Rows are points. Each copy is the shape, with its points in the same order, stretched, turned, moved and blurred by noise. Is it also mirrored, or only turned?
(in the rows, 128 means zero)

Shape (9 x 3):
[[167 226  94]
 [ 83 148 104]
 [110  86 116]
 [166 129 120]
 [ 89  85 109]
 [100 111 136]
 [107 207 131]
 [102  91  85]
 [176 125 176]]
Copy 1:
[[206 195 170]
 [ 94 161 164]
 [ 97  96 154]
 [165 113 149]
 [ 76 107 160]
 [ 97 121 128]
 [144 201 131]
 [ 87 108 185]
 [171 103  93]]
Copy 1 is: mirrored
Copy 2, 9 rows:
[[ 45 216 123]
 [144 160  93]
 [143  98 115]
 [ 84 124 148]
 [161  92 107]
 [162 126 130]
 [123 215 126]
 [137  96  86]
 [113 130 205]]
Copy 2 is: mirrored
Copy 3 (9 x 3):
[[108 249 139]
 [ 63 153 106]
 [121 101  95]
 [150 167 115]
 [ 94 102  93]
 [ 84 111 138]
 [ 60 195 173]
 [ 96 113  65]
 [167 138 171]]
Copy 3 is: only turned
Copy 4 (9 x 3):
[[188 104  11]
 [101 139  92]
 [127 149 155]
 [181 120 118]
 [109 155 156]
 [115 125 144]
 [126  88  48]
 [121 171 138]
 [184  79 153]]
Copy 4 is: mirrored

Shape (6 x 3):
[[ 87 226 122]
 [109 163 145]
 [130 110  92]
 [101 143 112]
 [199  76 122]
 [187 109  95]]
Copy 1, 6 rows:
[[ 68 213 164]
 [114 151 147]
 [165 138  83]
 [125 142 118]
 [232 110 125]
 [209 147 112]]
Copy 1 is: only turned
Copy 2 (6 x 3):
[[110 227  58]
 [131 162  90]
 [116 145 159]
 [108 160 117]
 [170 111 191]
 [154 159 189]]
Copy 2 is: mirrored
Copy 3:
[[ 68 234 140]
 [ 80 160 146]
 [116 122  89]
 [ 85 154 106]
 [174  70 142]
 [175 113 122]]
Copy 3 is: only turned

Shape (10 x 4):
[[ 95 161  51 101]
 [ 72 154  75 124]
 [186 106 197 161]
 [137  90 192 150]
 [ 90 134  74 141]
 [142 148 201 164]
 [ 90 161  83  62]
 [127 184  58 128]
 [182  92 172 149]
 [ 96 133  72 109]]
Copy 1, 10 rows:
[[ 78 134  56  59]
 [ 58 142  72  89]
 [181 112 153 186]
 [134 101 159 180]
 [ 70 130  62 112]
 [144 157 167 172]
 [ 79 125 100  35]
 [108 159  49  79]
 [174  93 134 173]
 [ 77 117  71  85]]
Copy 1 is: only turned
Copy 2 (10 x 4):
[[124 165  81  80]
 [ 92 149  96  85]
 [155  82 216 178]
 [112  82 188 185]
 [105 119 101  91]
 [114 114 221 148]
 [115 194  93 115]
 [149 157 115  55]
 [163  78 187 177]
 [121 142  86 102]]
Copy 2 is: mirrored
Copy 3, 10 rows:
[[ 95 188  83  93]
 [ 64 167  97 104]
 [173  64 162 160]
 [133  59 154 133]
 [ 76 145  83 112]
 [131 104 183 171]
 [118 190 124  64]
 [111 196  86 130]
 [174  69 138 135]
 [ 91 155  88  85]]
Copy 3 is: only turned
Copy 4:
[[165  79  65 148]
 [144  89  91 174]
 [102 189 167  59]
 [101 149 191  93]
 [118  93  95 154]
 [132 189 172 118]
 [196  71  97 133]
 [156 119  55 141]
 [ 99 167 154  56]
 [139  82  96 136]]
Copy 4 is: mirrored

Shape:
[[128  87 135  92 112 144]
 [103 130 143 115 169 135]
 [118 140 132  86  49  47]
 [161 101 149 159 141 108]
 [113 128 147  89 152 107]
 [132 142  91 149 166 138]
 [103  83  96 102 150 135]
 [116 143 122  91 159 142]
 [117 140 148 131 168 128]
 [146  98 137  86 166 115]
 [130 105 147 131 126 118]]
Copy 1, 11 rows:
[[128 119 102  83 131 111]
 [134 124 147 122 177 141]
 [ 62 179 162  97  75  54]
 [167  97 155 149 129 108]
 [129 147 164 108 165 110]
 [120  78 171 135 136 175]
 [108  73 114  87 155 128]
 [119 130 156  98 154 159]
 [138 124 166 136 167 146]
 [158 115 158  80 155 106]
 [138 117 139 131 137 106]]
Copy 1 is: mirrored
Copy 2 (11 x 6):
[[128  97 169 117 109 153]
 [128 138 107  83 123 155]
 [ 86  86 176 126  93  16]
 [165 113 111 146  84 131]
 [133 122 133  70 111 114]
 [140 135  89 132 163 141]
 [120  77 121  97 141 164]
 [131 142 133  82 149 138]
 [137 144 100  92 116 138]
 [168 103 138  78 111 135]
 [131 112 129 130  93 134]]
Copy 2 is: mirrored
Copy 3:
[[107  99 159 114 133 137]
 [141 156 173 147 152 144]
 [119 124 154  70 139   7]
 [200 113 127 125 108 130]
 [146 135 181 119 174 113]
 [147 171  99 130 148 152]
 [116 135 149  85 152 166]
 [116 144 149 137 172 136]
 [161 165 164 147 150 135]
 [157  92 157 115 177 135]
 [154 121 153 117 122 120]]
Copy 3 is: mirrored

Shape (11 x 6):
[[171 152 130  86 100 135]
 [123 116 130  85 135  81]
 [ 91 128 156 141 173 175]
 [188 223 159 103 163  50]
 [156 105  67 171 166 114]
 [ 99 137 133  78 120  55]
 [145  90 176 133 173  58]
 [144 109 110 139 109 168]
 [ 79  92 144 197 113 150]
 [ 83 153  72 213 189 124]
 [156 155 167 116 103 155]]
Copy 1, 11 rows:
[[128 100 172  74  76 125]
 [131  86 137 113 141  78]
 [135 162 127 128 181 173]
 [162 147 242  95  73  37]
 [ 78 121 175 218 112 120]
 [115  96 127  80 140  33]
 [185 107 135 172 127  59]
 [ 91 124 124 134  99 170]
 [104 173  47 168 138 147]
 [ 46 208 157 217 175 118]
 [152 129 138  88  87 144]]
Copy 1 is: mirrored
Copy 2:
[[153 131  91  73 115 166]
 [158  74  93  92  88  90]
 [144 111 173 192 122 135]
 [163 199 174  25  91  73]
 [124 126  67 169 162  49]
 [135  69 112  70  54  85]
 [181  65 144  93 129  36]
 [111 112  86 151 159 141]
 [ 66  50 150 184 158 119]
 [ 55 144 137 225 120  43]
 [139 135 162  91 143 170]]
Copy 2 is: mirrored
Copy 3 (11 x 6):
[[175 153 124 132  76 152]
 [163 155 117 103 131 114]
 [ 95 116 118 138 137 200]
 [174 195 197 223 131  79]
 [128 148  31 185 126 140]
 [149 158 130  87 137  76]
 [177 104 125 152 168  88]
 [135 101  79 132  85 177]
 [ 87  56  93 120 111 146]
 [ 35 150  64 198 129 145]
 [170 111 153 134  74 171]]
Copy 3 is: only turned

Shape, 13 rows:
[[ 90 144 100 100 107 150 160 105]
 [148 125  68 116 117 151 157 106]
 [177 116 120 113 177 105 146 177]
 [151 104 144 116 170  87 144 127]
 [122 112  83  85 124  89 161 140]
 [155 151 131  63 104 177 134  37]
 [178 141 171  73  79 190  44 106]
 [140 131 144  90  97 201 156 114]
 [ 88  87  70  92 129 185 139 102]
 [206 139 174 166 148 114  24 159]
 [125 131 133 138 178 113 147 167]
 [146  52  95 153 171  75  98 172]
 [127  81 118 147 102 138 148 135]]
Copy 1:
[[ 81 131  90 115 133  93 154 103]
 [125 150  49 125 140 103 138  90]
 [180 176 121 113 145 135 143 141]
 [174 124 149 124 159  98 138 113]
 [122 142 103  69 159  85 119 107]
 [118 140 100 143  97  91 223  47]
 [104 172 176 139  52 207 185  45]
 [ 81 152 105 150 135 133 200  80]
 [102 103  45  97 133 118 166 116]
 [196 173 179 168  41 209  98 101]
 [144 152 129 121 135 113 132 161]
 [205 105 121  86 152 154  77 132]
 [ 95 132 108 140 166 133 113 104]]
Copy 1 is: mirrored
Copy 2:
[[130 183 128  71 141 168 125 107]
 [145 179 113 123 107 196  99 113]
 [127 170 105 186 107 129 145 178]
 [122 139 153 170 113 121 152 147]
 [ 97 170 116 112  84 161 151 139]
 [220 178 203  81 115 181 107 114]
 [249 112 158  68 121 136 101 175]
 [206 163 130  92 160 188 140 141]
 [108 158 141  81 157 220  95 142]
 [185  86 116 171 112  52  89 171]
 [105 164 107 159 154 112 143 152]
 [ 60  90 100 186 102 136 115 170]
 [131 109  95 129 141 178 136 118]]
Copy 2 is: mirrored
Copy 3:
[[129 173 124 108 120 178 110 125]
 [167 160 107  88 116 162 150 129]
 [137 104 144 121 159 111 170 186]
 [128  92 166 123 134 137 155 138]
 [108 137 123  90 110 157 166 160]
 [160 191 208  66  99 155 116  76]
 [169 168 208  99  58  78  52 121]
 [158 197 173 105 114 166  91 143]
 [143 144 116  50 131 200  88 138]
 [171  67 147 168  93  21 104 124]
 [106  95 133 146 167 122 136 171]
 [137  23  96 126 123 114 154 181]
 [164 117 110 137 108 169 119 163]]
Copy 3 is: only turned

Shape, 13 rows:
[[109  59 134 132 137 147  30 124 129]
 [106 210 112  99 190 147 157 110 210]
 [119  48  78 142  74  81 121 132 116]
 [115 188 171 147 144 191 236 141 204]
 [102 165 136 171 163 128 204  54 174]
 [ 89  69 149 132 126  94 105 100 126]
 [134 108 118 177 134 102 105 150 129]
 [105 205 147 189  97 121 176 107 174]
 [134  94 107 127  59 170  78 111  82]
 [130 194 165 150 140  93 179 113 171]
 [103 104 152  91 111  78  95 133 102]
 [124  73 134 138  73  93  90  98 184]
 [234 142 152 101 128 183 122 124 112]]
Copy 1, 13 rows:
[[134  68 147  97 113  83  62 119 137]
 [148 249 118  99 150  66 150 108 164]
 [126  20  75 122 108 118 141  98  69]
 [178 221 185 139 140 156 242 114 183]
 [197 200 144 105 144 128 142  44 138]
 [120  85 140 109 106  98 119  60 104]
 [142 105 127 166 121  99  98 117  97]
 [212 186 109 153 105 118 149  76 168]
 [137  58  96  97  98 176  74 130 125]
 [161 211 131 151 106  97 166  86 136]
 [ 84  97 121 132  82 109 121  95 104]
 [178  65 112  96  81  61 142  84 113]
 [126 185 153 126  91 178  90 210 102]]
Copy 1 is: only turned
Copy 2 (13 x 9):
[[147  29 138 187 140 137  80  83 166]
 [ 55 198  92 125 104 117 110  73 142]
 [170  20 140 141  56 103 110 151 145]
 [115 212  84 100 147 145 216 111 125]
 [ 84 153 120 153  76 132 207  81 110]
 [105  28 161 147 109 124 138 115 143]
 [160  91 159 183 113 107 124 131 147]
 [119 181 153 139  79 170 184 125 136]
 [181  51 137 140  96 179  76 107 109]
 [ 94 179 170 121 102 122 167 111 130]
 [ 98  44 182 114 116 120  84 132 136]
 [151  53 166 114  69 120 127  91 190]
 [194 149 152  92 141 111  94  50  81]]
Copy 2 is: only turned
Copy 3:
[[ 76 136  41 122  95 180  78 155  78]
 [105 140  98 128 219  47 197 225  93]
 [101 105  70 151 115 186 161  57 150]
 [118 137 190 130 227 108 201 246 190]
 [ 99 133 165 185 234 156 220 177  95]
 [ 57 106 116 159 104 157 136 114  95]
 [ 96 173 100 148 153 143 122 113 129]
 [119 193 149 200 186 127 216 187 163]
 [170 133  62 124  69 197 139 133 106]
 [118 162 175 187 192  85 180 167 134]
 [ 91 122 127 141  71 114 127 109  94]
 [ 89  90  62 204 113 158 133 136 143]
 [242 108 141 115 149 130  83 160  98]]
Copy 3 is: mirrored

Shape, 15 rows:
[[105  67 126 146 129 142 127 148  77]
 [ 73  88 167 122 121 143 156 125 119]
 [ 88 138 142 171 185 159 125 149 152]
 [ 93 126  94 115 165 175 125 105 158]
 [107 120 104 139 105 173 155 146  87]
 [134 110 114 106 148 118 117 151  85]
 [115 120 171 147 124 169 149 153  97]
 [160 213 117 183 221 114 133 109 238]
 [176 133 131  86 135 186  81 162 120]
 [128  34  76 114 118 151 158 132 137]
 [100 153 104 199  88 195  95 123 146]
 [206 105 163 120 139 132 124 112  90]
 [135 106 130 119 134 144  92 176 126]
 [107 123 111 105  95 153 107 140 137]
 [235 124 159 112 168 106 164 152 122]]
Copy 1:
[[ 85  96 120 181 158 135 121 141  85]
 [ 90  97 144 152 142 167 178 124 130]
 [117 152 135 169 186 140 132 108 186]
 [126 125  76 138 155 156 132  85 174]
 [115 142  90 188 132 157 158 123 102]
 [110 133 107 128 146 113 109 159 103]
 [104 150 149 173 145 179 155 133 113]
 [239 188 161 132 160  95 115  94 249]
 [117 165 102 123 116 187  66 163 132]
 [149  49  76 176 140 149 121 152 101]
 [119 149 118 232  94 165 116  71 164]
 [156 134 169 120 122 153  87 155  70]
 [105 130 121 153 129 142  88 171 141]
 [108 124  97 152  91 156 126 135 151]
 [213 156 171 109 143 132 104 202  96]]
Copy 1 is: only turned
Copy 2 (15 x 9):
[[102  63 114 162 116 107 134 143 102]
 [ 66  87 144 123 117 131 106 119 123]
 [ 77 154 148 175 166 134 112 148 133]
 [ 71 106  91 166 181 150 115 109 129]
 [106  94 102 139 115 164 155 137  77]
 [136  88 106 131 141  93 142 121  97]
 [111 107 167 123 129 160 113 158 103]
 [130 233 163 214 215 141 126  86 169]
 [167  99  89 102 170 150 114 148 143]
 [102  38  97 163 120 124 171  98 157]
 [118 154  78 200  91 202  91 149 119]
 [187  57 148 130 148 128 114 114 130]
 [132 118  95 133 138 114 136 160 145]
 [119 115  81 133 114 144 119 117 125]
 [204  97 182 118 178 114 167 112 147]]
Copy 2 is: only turned
Copy 3, 15 rows:
[[102  61 103 130 116 101 129 133  58]
 [ 57 104 127 116 141 110 162  89  76]
 [ 59 124 139 162 172 128 103 156 100]
 [ 83 124  87 131 166 181 115 111 107]
 [106 129  94 154 108 119 153 134  57]
 [138  98 106  99 154 131 119 143  76]
 [ 99 117 151 151 133  98 155 123  57]
 [111 191 121 170 215 157  89 167 242]
 [173 110 158 129 157 190 118 124  77]
 [108  40  60 119 104 174 174 112 105]
 [ 88 161 116 182  85 139  81 109 114]
 [179  79 141 131 164 115 146 110 107]
 [127 100 153 115 138 157 110 156  90]
 [103 133 130 110 112 159 123 116  85]
 [198  93 152 148 192 134 185 141 142]]
Copy 3 is: only turned

Shape, 16 rows:
[[163 166 144  71 168 111 206 173  72  80 145]
 [130 110 130 117 118 131 159 109  76  76 117]
 [ 83 103 114  79 101 180 161 148 144  89 184]
 [ 95  69 119  58  80 132 105 159  82 193  79]
 [117 112  97 161 161 165 154 184 195 193 184]
 [118 176 139 164 101 167  90  81 126 165 179]
 [159 127 135 170 152 189 152 135 168 154 133]
 [193 173 101 148  59 108 114 170 126  78 128]
 [156  83  69 146 120 116 105 168  82 161  64]
 [ 99 149 166 152 154 200 205 140 120  85  62]
 [159  81 162 184 119 151  92  74 153 134 125]
 [104 106 119 148 143 144  92 188 154 123  73]
 [164 145  83  97  76 118 112  84 188  98 161]
 [143 142 142 180  68 129 212 103  99  68 168]
 [192 136  89  82 129 160 140 191 107 149 171]
 [104 175 184 111 105 121  89 187  99 161  77]]
Copy 1 (16 x 11):
[[211 112 135  78 145  45 153  92 110  79 187]
 [144 106 120 117 119  99  85 122  98  99 108]
 [ 78  55 106 105 137 150 152 116 114  67 172]
 [ 33  71 185  96  86  52 144 139 151 154  70]
 [ 98  55 121 208 143 153 176 144 179 174 222]
 [155 126 135 118  65 189 113  90 132 181 181]
 [156  90 134 156 160 167 118 180 136 174 174]
 [143 236  87 130  76  80  98 134 142  73 130]
 [ 54 136 134 155 111  45  63 136 155 169  95]
 [157  64 194 137 208 141 115 169  20 106 153]
 [146 101 112 145 109 193  60 170 188 159  88]
 [ 45 118 181 167 168 113  78 148 158 109 125]
 [121 179  48  98  96 154 143 116 170  96 107]
 [206 106  63 161  73 147 108 124  60  84 152]
 [127 141 106  84 103  63 143 133 167 146 205]
 [123 147 240 118 105  60 141 107 150 112 147]]
Copy 1 is: only turned
Copy 2 (16 x 11):
[[179  53 159  67 124 174 156  81 116 193 117]
 [165  98 155 136 139 160 160 152 116 124 112]
 [ 91 153 167  88  74 182 165 156 144 163 184]
 [115  75  94 129 172 134 142 232  22 174 193]
 [ 21 141 147 100 138  98  50 108 137 201 199]
 [ 84 199 152 201 100 121  82 102  75 180 126]
 [ 79 175 165 134 144 109  51 151 139 171 115]
 [158  59 108 210  69 174  55 157 134 171 139]
 [112  56  78 166 217 135  75 185  79 115 178]
 [ 82 118 146 104 136 141 158 159 145 137  22]
 [124 185 170 177 122  95  70 196 115 105 115]
 [ 72  95  75 114 119 132  83 196  89  88 153]
 [184 190  94 169  57 150  89 158 138 171 192]
 [153 105 196 213  83 141 155 118 189 171  80]
 [123  84 144  95 152 183  60 118 104 230 204]
 [ 86  63  87 119  90 129 106 162  13 180  94]]
Copy 2 is: mirrored
Copy 3:
[[134 104 226 108 189 143 101 222  78 218 111]
 [122  73 149 104 202 114 104 158 122 144  86]
 [ 90 144 125  30 143 144 155 146 124 168 102]
 [193 147  83  78 122 109 110 118 167 152  20]
 [126 188  56 131  62 197 137 129 123 185 166]
 [115 192 118 181 104 160 137  66  78 102 114]
 [104 167  99 164 110 169  89 146 138 141 139]
 [121 106 185 147  96  91 139 205 121  99  89]
 [195  92  65 140 110 123  98 165 160 100  65]
 [ 76 160 121 120 208 105  37 222 117 170 103]
 [106 110  98 168 121 117  92  60 171  88 124]
 [153 156  73 101  88  74  62 161 153 111 111]
 [131 141 159 114 126 129 190 110 166  85 152]
 [ 51  67 159 157 212 136 162 174  91 173 102]
 [156 140 166 113  79 196 128 182 123 158  86]
 [156 205 151 148  94  57  62 156 106 156  53]]
Copy 3 is: only turned
Copy 4 (16 x 11):
[[174  80  93  53 153  64 175 190  75 120 180]
 [131 121 119  64 141 133 131  90  97 141 166]
 [146  98 123  93 141 229 160 153 135  72 115]
 [100  76 216 157  34 159 159  84 135 120 148]
 [202 156  99 207  90 183 187 155 139 129  74]
 [188 140 107 148 149 180  47  99 144 188 187]
 [168 183 119 136 107 166 146 130 116 189 118]
 [186 179 110  86 114  89  58 143 129  75 157]
 [147 163 145 162  27  91 137  69  76 118 113]
 [ 69 179 107  74 139 183 177 156  74 213 167]
 [148 184 167 142 132 154  82  48 166 188 122]
 [ 92 189 156 201 117 145 146 132 118 125  95]
 [156 103 116  82 152 154  38 149 163 106  81]
 [170 153  42  29 143 156 120  91 147 138 188]
 [237 102 146 106  89 114 140 179  82  95 141]
 [ 93 147 174 184 108  95 131 141 138 158 224]]
Copy 4 is: only turned

Shape, 15 rows:
[[114 172 141 133 124 140 127 116  94 157  94 147]
 [119 109 129 135 140  74 147 143 107 145 153 133]
 [ 84  83 194 161 121 138 147  52 177 100  99 170]
 [184 119 103 138  95 129 116 149 160 115 117 159]
 [134 120 110 130 146 114 117 145 140 111  98 110]
 [119 160  83 126 162 166 125 114 128 106 148  67]
 [ 93  99 132 152  96 132 147 156 137 121 116 157]
 [150 153  91 136 144 118  91 102 168 171 165 103]
 [107 106 150 101 128 158 121 156 106 142 111 119]
 [105 136 162 120 147 111 126 151 171 121 115 161]
 [115 118  51  78 131 135 143 108 135 136 130 100]
 [105 203 161 141 140 112 123  97 145 169 127  47]
 [ 90  72 132 111 108  97 115  91 136 100 143 119]
 [122 164 167 106 128 142 159 122 106 152 123 107]
 [105 109 156 145 151  75 151  97 134 184 133  96]]
Copy 1 (15 x 12):
[[ 87 181 133 120 113 118 115 107 122 117 120 121]
 [144 135 153 112 126 134  96 103 119 125 112 172]
 [ 97 144 182 204 133 126 164  90 118 107  57 103]
 [134 136  85 143 115 105 140 120 184  79 109 146]
 [141 133 131 119 117  95 120 121 122  95 103 129]
 [108 100 113 119 104 106 127 173  64 124 124 148]
 [103 127 135 144 128 121 103  86 144 113  81 127]
 [128 119  80 128 105 124 163 114  82 103 141 172]
 [125 141 137 118 101 103 110 106 128 175 105 103]
 [107 127 157 109 123 102 167  96 134 113  92 130]
 [124 113 111 122  51 119 105 143 100 114  90 161]
 [ 98 144 137 132 112  66 141  83  46 111 157 163]
 [142 106 159 167  95 135 115 115 123 125 109 126]
 [ 99 164 143 125 113  79 119 104 104 167 120 153]
 [150 156 154 141 127 114 125  73  64 122 108 178]]
Copy 1 is: only turned
Copy 2, 15 rows:
[[131 170 101 137 123 110 121 105 147 126 154  65]
 [134 136 159 130 129 112 112 145 177 143 134 145]
 [117 190 143 167 153 147  94  68  40 108 155 166]
 [139 134 118  88 114 142 122 160 100 171  92 129]
 [129 128 120  99 144 119 103 115 142 101  90 143]
 [137  53 108  93 127  80 131 106 126  79 126 131]
 [ 86 166 155 118 127 121 118 110 131 157 115 122]
 [162  96  82  67 133  83 113 158 133 132 160 160]
 [121 152 151 123 128  80 154 104 143 102  91 131]
 [108 179 127 112 132 149 141 123 122  96 133 162]
 [138  86 170  66 128  61  86 127 129  84 109 115]
 [157 125  57 111  92  96  93  91 164  75 185 148]
 [ 95 134 166 155 139  96  68 133 105  82 104 182]
 [157 141 132 132  84 106 143 104 140 102 148 109]
 [173 150 139 119 137  90  83  97 172 124 166 167]]
Copy 2 is: mirrored
Copy 3 (15 x 12):
[[127 114 163 148 136 138 118 141 109 141 142  78]
 [145 111 137 100 130  83 112 104 120 106 101 122]
 [117 172 170 153  91 142 128 112 124   7  58  40]
 [ 99 175 118 134 149 127 128 163 101 135  84 151]
 [ 97 141  93 143 147 135  93 131 129 120 109 125]
 [104 121  88 161 107 172 124 135 161 124 155 143]
 [128 179 159 137 139  86 105 135 124  80 112 115]
 [ 84 117 114 175  89 147 128 113 145 164  90 153]
 [118 121 126 150 119 105  85 130  91 107 153 112]
 [114 137 130 125 114 133  67 148 127 106  84 101]
 [116  98  88 171 115  89 140 161 138  87 111 120]
 [ 48  95 125 143  89 174 107  93 177 174 150 105]
 [129 154 105 128  83  85 125 103 125  63  86  82]
 [107  91 148 113 111 139 114 141 111 118 153  93]
 [ 96  93 146 143 106  98 110  67 135  93  89  95]]
Copy 3 is: mirrored
Copy 4, 15 rows:
[[138 135 146 120 156  71 133  94 105 136 139 129]
 [137 118 143 103 127 124 132 142 173 111 138 171]
 [137  63 168 143 154 156  91 167  41 146  98 148]
 [137 165 127 158 107 125 157 160 112 116  74 132]
 [165 127 101 123 127 113 121 136 118 122 139 118]
 [135 157  78 116 122 143 124  95 124 127 184 116]
 [118 104 116 136 162 109 133 167 108 135 110 149]
 [171 197 139 132 139 148 122 118 144 129 158 134]
 [127  97 129 101 158  99 132 140 131 144 170  92]
 [146 108 137 142 177 120 103 125 116 112 108 111]
 [159 139  83  96 126 158 187 107 144 150 147 137]
 [159 157 115  61 148 107  55  86 155 166 174 127]
 [153 107 136  73 143 168 139 165 111 113 136 145]
 [110 115 135  82 126 106 115  96 156 160 143 127]
 [170 101 153  85 134 129  90 138 167 167 165 171]]
Copy 4 is: only turned
